Every row gives one point. Examples show where two turns around zero, p and q, send a point. Where does a point land after both, in the order given? Backwards means that the second turn is done in reverse. Each puzzle has new turns, and all numbers are rounded.

Turn p:
-6,34,32 -> -15,19,-40
-14,-1,-5 -> -8,8,10
11,-50,-14 -> 37,-9,37
9,17,-13 -> -14,-18,-6
Turn q:
-12,24,-18 -> -32,0,-5
-30,8,15 -> -10,32,10
33,-2,-3 -> 15,-23,-19
-4,3,-22 -> -17,-13,6
-22,-33,-18 -> 0,-9,43
34,0,45 -> 43,13,-34
Where do these land?
p, then q backwards: 32,-1,-35 -> 22,-21,-36
p, then q backwards: 24,24,13 -> 30,20,-2
p, then q: -20,-2,21 -> -21,4,-20
p, then q backwards: -24,21,28 -> -13,35,21
q, then p: -6,-26,-38 -> 33,32,3
p, then q: -6,-16,11 -> 1,0,-20

Turn p:
36,-15,-1,23,-6,2 -> -16,25,-10,30,4,14
23,9,31,-19,-4,-26 -> 24,42,3,-7,-2,-15
-37,16,-29,-11,-34,23 -> 10,-45,35,-6,-15,25
-24,-14,11,18,-6,-21 -> -13,-6,19,11,6,-32
-5,9,-37,35,46,27 -> -51,-30,-39,-13,-8,17
7,-18,19,-39,-7,-17 -> 44,13,-2,6,12,-16
28,-12,23,17,15,23 -> -18,26,-17,2,32,15
-29,26,-17,-24,-5,-10 -> 19,-25,13,-23,-28,-6
Turn q:
-35,28,-23,8,-12,4 -> 5,-6,-9,32,29,28
-5,-18,6,13,2,-50 -> -13,-10,8,-35,35,-14
-4,-26,15,23,-9,13 -> 28,2,21,-20,-4,8
-28,12,-19,-24,46,0 -> -5,1,-62,3,6,7
33,-22,0,-50,12,8 -> -7,-13,-18,-2,-44,-42
25,21,31,14,-37,26 -> -8,9,51,16,-30,21
13,5,-10,17,-2,-2 -> 1,18,11,6,9,-6
Where do these land?
q, then p backwards: 15,-15,-16,23,-18,-16 -> -18,-11,33,-4,-14,-9
q, then p: -35,-3,5,-39,5,2 -> 3,-30,-12,40,7,12
p, then q: 28,-15,14,10,-14,0 -> -7,28,-1,7,7,23
p, then q: -41,9,38,-16,-15,-34 -> -54,-17,11,-36,-7,-13
q, then p: 20,16,-33,38,-30,43 -> -48,55,12,-16,-1,14
q, then p: -5,-8,5,4,40,3 -> 20,-13,-7,-7,-27,19
q, then p: 17,17,-14,-19,32,2 -> -10,-21,14,1,-37,-2

Turn p:
2,15,-8,-28,-20,0,-33,22,-18 -> 1,-7,19,-18,15,16,-28,-1,-37
-26,37,13,-18,-10,-8,-20,-14,8 -> 18,19,-5,14,-14,35,-16,-10,-27
8,-6,-25,-21,19,23,4,8,-48 -> -18,-29,10,-34,-12,-27,-6,-29,-17
21,27,21,-2,-6,8,-4,-9,38 -> -3,2,-4,17,-8,40,-20,14,25
22,10,54,26,-11,-10,59,-1,23 -> 33,2,-2,-7,-16,29,34,24,67
2,20,-22,40,-24,27,-13,-2,-16 -> -20,-8,53,25,-6,4,14,-4,-10
-10,-20,3,7,-3,24,13,-17,-16 -> 12,-24,4,14,-12,-23,11,-10,4
-12,-23,-47,-35,3,-21,-10,14,20 -> -27,0,-39,-10,22,-14,-5,22,-42
5,-39,8,12,7,2,-18,-5,-41 -> 13,-10,16,-2,27,-41,-3,-29,5
24,2,14,-3,8,-63,9,-12,32 -> 1,32,-41,-9,35,32,14,3,28
-37,-21,-11,22,37,19,12,17,17 -> -10,23,-8,10,-32,-51,4,21,2
Turn q:
14,-4,-2,18,-9,23,-20,-16,5 -> 17,-11,10,-16,30,0,1,10,-3
23,-30,39,5,-29,-28,3,-26,23 -> -5,-39,14,-2,-13,17,47,28,-24
-8,8,-2,8,5,-24,-2,19,-27 -> -11,0,0,31,-6,-21,-4,-8,16
-14,22,-6,26,-1,-23,3,-1,-2 -> 5,-21,-4,18,-2,-18,-2,-29,-2
-26,7,25,-40,12,-41,5,-6,-52 -> -50,17,15,8,-47,-46,7,0,10
-20,-5,1,-2,28,34,-24,-37,34 -> 0,-2,-1,-65,21,14,7,-22,7
-4,-24,-45,21,-7,5,-8,20,-15 -> 37,3,-19,16,11,-8,-7,12,38
-3,43,-9,-18,-33,1,-43,-13,10 -> 16,-17,57,-15,-7,-2,-34,-13,-2
9,13,-8,-20,-7,27,31,0,10 -> 11,23,-11,-9,-8,13,-21,6,-31
-10,-18,11,29,-11,11,-2,23,-19 -> -9,-20,-22,16,19,-9,-10,22,16
5,-11,20,20,12,-11,40,30,58 -> -10,-17,-41,21,-3,59,17,-17,-22
34,-2,-24,-48,40,28,17,7,-25 -> -1,85,1,-5,4,2,-1,12,-3
Where do these land?
q, then p: -11,42,-33,-1,6,-25,10,0,-2 -> 2,-2,6,31,26,29,14,-30,11
q, then p: 15,-18,-4,-4,-15,16,29,6,-1 -> -21,-5,28,-23,-1,-2,0,7,-10
q, then p: 5,-37,29,-8,18,16,-50,7,21 -> 12,-3,-30,-2,-48,-20,-30,34,7
q, then p: -36,-4,39,8,35,16,28,-24,0 -> -3,-5,-36,-6,-12,-14,21,-17,-58
q, then p: 15,18,-7,-44,4,-6,6,16,39 -> 16,-31,35,22,-26,21,-17,-11,0
p, then q: -3,-14,-5,6,17,2,21,6,-23 -> 1,0,3,3,-35,1,15,0,-10
p, then q: 6,-6,-6,18,-11,7,-9,6,24 -> -13,-13,-15,13,13,10,-8,-12,10
p, then q: 5,24,-32,22,-2,29,-20,18,5 -> -38,-37,-8,-3,-2,-14,-22,5,11
q, then p: -35,-21,-3,11,7,11,-43,-19,10 -> 1,-10,-56,2,5,-3,-23,20,4
q, then p backwards: 72,6,-7,-13,10,-21,-13,-51,-19 -> -41,-2,-10,59,-33,-24,1,27,-38
q, then p backwards: -14,7,18,-35,-26,-12,6,7,-40 -> -15,3,-16,13,22,45,-4,27,20
p, then q: -19,4,10,39,-42,-33,37,29,-13 -> -30,32,-22,35,-5,20,-7,10,-54

Turn p:
-17,21,10,-5,-15,14,-8,11,4,21,-23 -> 12,14,23,1,6,1,-8,-24,18,-9,-22
28,0,25,13,-12,-37,31,-27,26,-19,-8 -> -17,-8,13,21,10,-45,30,24,-27,23,-9
21,3,-4,17,-15,-2,-3,0,8,-23,-17 -> 5,-6,-10,4,18,-20,0,18,-11,-11,-21
-19,7,0,-4,-21,19,-7,3,-1,27,-7 -> 6,12,3,5,-1,4,-8,-33,22,-3,-14
9,-12,-1,27,18,-24,19,10,15,-25,34 -> -34,-7,-14,-11,-16,3,25,28,-33,-2,3
-7,-3,4,-16,30,21,-10,15,-7,7,-3 -> 13,11,10,-9,6,36,-7,0,5,-2,15
-32,4,0,-28,-7,14,-19,15,-31,-1,-6 -> 25,-9,12,-4,-7,15,-23,-32,7,-25,16
4,-27,-26,-5,11,6,34,8,-22,-19,-8 -> -8,8,-22,-7,21,-8,8,6,-5,-24,44
34,30,10,10,-8,-19,18,-18,-5,5,7 -> -16,2,9,-10,3,-37,-14,12,-13,32,-9
-3,26,-8,-19,-17,-14,-22,-3,21,28,-13 -> 7,6,23,18,-20,-11,-18,2,34,3,-23
-7,-13,-10,20,32,2,2,-25,14,-25,34 -> -30,-34,-21,-7,0,27,21,20,-6,14,8
8,-24,0,-15,-1,19,-3,8,-8,-2,18 -> 5,9,-21,13,-1,19,-10,-7,-14,1,17
-19,-13,-1,4,5,1,-32,4,-15,25,-9 -> 33,2,-6,-13,-18,15,5,-13,22,0,-3
Turn q:
7,6,-14,-44,12,20,-16,8,17,-4,-18 -> -14,-23,18,8,-39,6,-20,20,6,-4,13
-12,10,-12,-13,20,-13,-5,-4,11,14,1 -> -9,-22,5,11,0,4,-12,-21,4,2,13
7,14,-8,16,1,6,28,29,-7,5,-6 -> -7,14,-12,11,-1,3,-1,-2,29,12,-29
-40,-14,36,2,16,3,13,-6,17,9,-18 -> 6,7,22,-22,5,26,-14,-31,0,-35,-9
6,14,31,10,14,4,-4,1,14,-8,4 -> 1,28,-9,6,-10,16,-3,-11,-5,-13,14
2,-19,-18,0,18,0,-13,-2,14,-31,3 -> 15,3,14,-1,6,-3,-28,17,2,13,25
14,11,-10,-5,-28,-25,-5,-13,15,-12,-1 -> -17,-8,-19,9,18,-18,-1,21,-7,-15,15
4,-7,21,4,-9,-12,3,19,-1,3,-13 -> 2,17,9,10,2,-8,9,-1,7,-22,-12
-5,0,-10,7,-59,-24,-9,-2,-76,9,69 -> -16,-1,-3,5,42,-31,70,6,-57,53,-29
17,-23,10,-5,17,7,15,-7,12,10,1 -> 3,8,9,-23,-12,-6,4,-10,23,-4,17
-4,13,-12,-5,-10,14,14,-13,11,-11,-5 -> -15,-8,-16,-15,0,9,-15,14,1,0,-3
-2,-6,-12,18,-3,17,-14,-1,19,12,-6 -> 20,-14,-6,-1,4,22,5,11,14,-3,7
4,1,-2,13,11,2,-8,-11,-45,3,-10 -> 28,-3,-11,0,-13,-19,3,-14,-18,16,-21
Where do these land?
p, then q: -13,-12,0,14,13,-3,17,10,-12,0,3 -> -26,0,4,-15,-1,-3,-7,-1,-7,14,-4
p, then q: 29,18,-5,-2,0,-4,4,36,4,-18,-15 -> 2,19,8,40,-15,-6,-16,4,-20,2,-12
q, then p backwards: 15,-5,-17,19,-19,29,37,2,18,23,-1 -> -11,-2,-36,36,25,9,-12,-16,9,21,-8
p, then q: -22,9,-7,3,-13,-35,8,-26,13,-9,16 -> 2,1,20,-18,43,-5,7,-1,3,-22,-11
q, then p: 9,8,30,-2,2,-1,-9,0,-13,-24,-26 -> 12,-18,1,-12,1,-27,-24,4,-12,-15,-13
p, then q: 26,7,8,-22,-2,2,23,24,-3,45,-6 -> -22,-3,-35,33,-8,19,11,-20,-24,-8,5
p, then q: 10,11,-12,-33,5,0,12,-11,1,-18,23 -> 20,3,20,10,20,21,18,-5,-17,14,4
p, then q: 10,-2,9,-13,12,18,-11,24,13,-19,28 -> 23,2,1,1,-18,19,6,16,-17,20,-25
p, then q: 17,-26,-1,0,27,-12,-6,-19,1,-8,0 -> -8,6,10,5,2,1,21,0,31,24,-7
p, then q: 12,37,12,-12,4,1,-6,-17,10,15,12 -> 16,-12,10,10,-8,17,22,-15,-4,-30,-1
p, then q: -19,6,-14,19,2,-8,-23,-20,-23,-8,-13 -> -5,-6,23,-15,-1,-23,-3,17,19,-10,25
q, then p: -53,-16,-10,14,1,15,-32,-18,6,3,-24 -> 41,9,-28,7,31,23,-10,14,-26,13,17
q, then p backwards: -23,-35,8,15,-31,0,-13,13,-15,18,2 -> -12,0,31,20,14,0,-6,2,16,-15,-41
